Each row is a point. A path goes straight from each point to the next, and from the last back to the first. The post is the endless flat space through its rows: a point in 2 columns, a line in 3, a plane in 4, and so on, so that a path can go around it. How many times does the path go around the post? Going back the other way cancels.
(in the rows, 128 means zero)

Post, one row:
[[118 135]]
Path:
[[186 149]
 [124  98]
 [ 53  92]
 [ 98 170]
 [133 163]
 [188 145]
 [118  90]
 [ 84  43]
 [149 115]
 [139 156]
 [112 190]
 [ 69 154]
 [ 94  82]
 [173  76]
 [151 156]
 [145 132]
 [117  54]
 [111  69]
 [145 127]
 [153 194]
 [102 201]
 [ 43 155]
 [ 98  76]
 [169 114]]
Times around: 1

Post:
[[168 113  98 137 189 160 130 100 113]
 [118 105 146 135 127 125 165 107 183]
 [123 101 180 158 128 101 175  89 139]
 [112 117 127 129 198 134 136 120 143]
 [134 151  89  89 165 179 110 109 102]
 [115 141  81 153 123 161 139 139  59]
 [116  64 117 160 108  81 170 101 118]
 [130 161 109 114 156 124 126 112 159]]
Path:
[[107 112 115 149 156 127 133 100  93]
 [109  81 158 110 210 168 168  75  72]
 [104 138  90  99 112  87 157 129 148]
 [157 158  84  55 163 145 102 101 212]
 [ 98 123 154 187 159 121 144 128  51]
 [140  79 131 158 186 173 158 100 149]
 [132 125  82 101 158 136 154 105 219]
 [132 160 115  80 116 175 157 108  91]
 [131 131 111 154 109  96 136 117  84]
 [ 95 111 185 183 160 124 138 118 143]
 [116 187  68 100 121 144 107 115 156]
 [174 126   8  77  94 155 130  91 131]
 [155 140  97 141  76 106 170 112  98]
 [140 124 123 104 145 134 139 121 105]
 [126 153  67 121 156 149 144 131 152]
 [116 114  81 135 165 168 138  97 123]
 [116 130  92  96 133 166  96 106 203]
 [130 156 131 133 127 104 106 111  88]
 [181 161 115 169 130 114 142  94   7]
 [150 110 130 181 180 120 189 105 169]
 [ 95 124  77 124 161 145 134  90  69]
 [163 107 132 160 156 111 113  77 135]
 [102  97  91 121 173 100 115 127 133]
 [137 140  48 164  94 140 107 110  59]
 [111  78 148 162 141 101 192  90 117]
 [162 153 106 139 188 129 145 107 132]
 [153 126 170 179 161 137 159 130  50]
 [102  96 110  92 148  90  95 102 179]]
Times around: 2

Post, 17 rows:
[[131 155 139 114 134 149  94 150 148  86  97 140 164 140 149 125 118 135]
 [118 125 138 130 163 153 119 174 107  96 120  74 131 117 136 129 169 168]
 [119 124 156 179 163 126  99 127 194 137 130 135 130 172 165 171 151  95]
 [146 119 177 102 137 157 117 120 118 148 168 122 106 113 165 142 180 119]
 [ 84 121 133 114 101 171 144 126 158 117 176 174  83 126 108 106  91 127]
 [123 124 159 130 148 141 149 187 107 121 142 110 106 148 151 192 155 125]
 [122 114 158 103 127 123  91 176 126 131 176 159 147 118 126 127 145 142]
 [149  58 139 148 154 140 130 106 103 172 146 122 123 129  79 114 107 105]
 [204 101 183 144  99 156 179 169 167 163 129 158 128  88 140 119 114 142]
 [119 101 137 130 129 105 113 143 112 180 148 159 105 134 153 129 156 147]
 [127  85 120 160 142 167 136 133 121  93  87 182 193  86  76  65 118 147]
 [176 113 151  79 112 135  69 127 164 128  81 122 165 149  93 140 186 133]
 [169 118 141 133 106  98 150  97  79 110 131  57 144 100  83 155 154 110]
 [160 123 190 152 122 125 145 118 143 149 129 120 176 101 130 171 132 166]
 [153 125 129 186 165 139 135 149 130 216 146 160 129 169 108 101 188 120]
 [ 68 115 154 200 151 174 110 140 153 148 112  91 167 136 142 129 129  83]
 [146 117 105 173 104 180 165 105 180 135 182 185  81 103 139 196  74 112]]
Path:
[[143  84 154 147 105 206 134 106 152 161 180 147  66 127 104 117  64 115]
 [154  82 189 149 167 170  92 165 185 113 121 124 109 121 145 194 143 164]
 [136 166 114 169 135 122 132 158 131 134 116 101 162 116 148 184  84  62]
 [116 137 114  88 182  81 115 249 132  98 161 119  70 212 134 206 156 161]
 [172 153 134 119 180 139  77 217 131 167 185 190 105 163 134 122 234  89]
 [188 145 139 125 137 144  84 160 151 133 140 150 146 145  96 143 123 144]
 [144 110 185 145 127 208 168 128 167 189 133 133  74 106 112 145 110 105]
 [ 87  35 141 147 144 167 151 160  99 109 116 144 120  67 149 103 100  68]
 [100  55 121  93 181  97  85 126 169 142 174 149 109 198 113 184  63 129]
 [168 112 146 203 150 203 158  96 194 126 153  88 127  88 158 168 226 139]
 [ 89 129 136 147 167 136 129  89 133  85 139 164 134 141 184  74 156 102]
 [172 173 117 176  85 170 174 144 112  86 163  77 106 125 123  74 143  37]
 [ 98 132 129 194 118 171  95 160 148 173 154 161 114 136 174 133  94 125]
 [ 80 122 163 180 101 188 202 128 131 125 173 144  95 104 107 113  86 139]
 [121  78 157  92 181 201  92 161 117 116 113 127  69 134 118  61 107 116]
 [ 93  72 163 151 170 146 120 153 109  89 118  96 189  83 102 139  95 119]
 [172 139 162 158 126 172  97 100 175 203 144  95 202 122 107 100 132  92]
 [119 164 151 151 145 157 146 157 236 161 151  52  73 166 140 125 182 167]
 [128 113  79  96 149 165 171 115 131  85 153 154  21 162  87 151 129 102]
 [ 72 162 138 131 154 215 116 151 154 149 186 154 155 136  92 150 109 124]
 [198 119 113 116  94  87 157 122 154  93 151 127 162 106  84 144 159  99]
 [170  69  82  88 120 172  84 106 100 141 157 184 119 152  96 115  71  98]
 [140 102  93 178 133  96 126 109  27  86 169 117 123 113  39 115 138 122]
 [133 112 135 189 166 221 184 200 109 106 109 129 142  85  87 104 157 172]
 [158 147 131 168 126 165 140 192 161 114  72 104 187  67 104 129 165 166]
 [107 104 160  78 106 171 131 187 155 146 202 108  81 104 145 168 111 153]
 [136 104 181 145 138 187 143  35 149 184 170  76  88 173 146  87  98  61]
 [138 121 229 146 129 149 119  95 137 167 144  78 202 147 144 112 119 143]]
Times around: 3
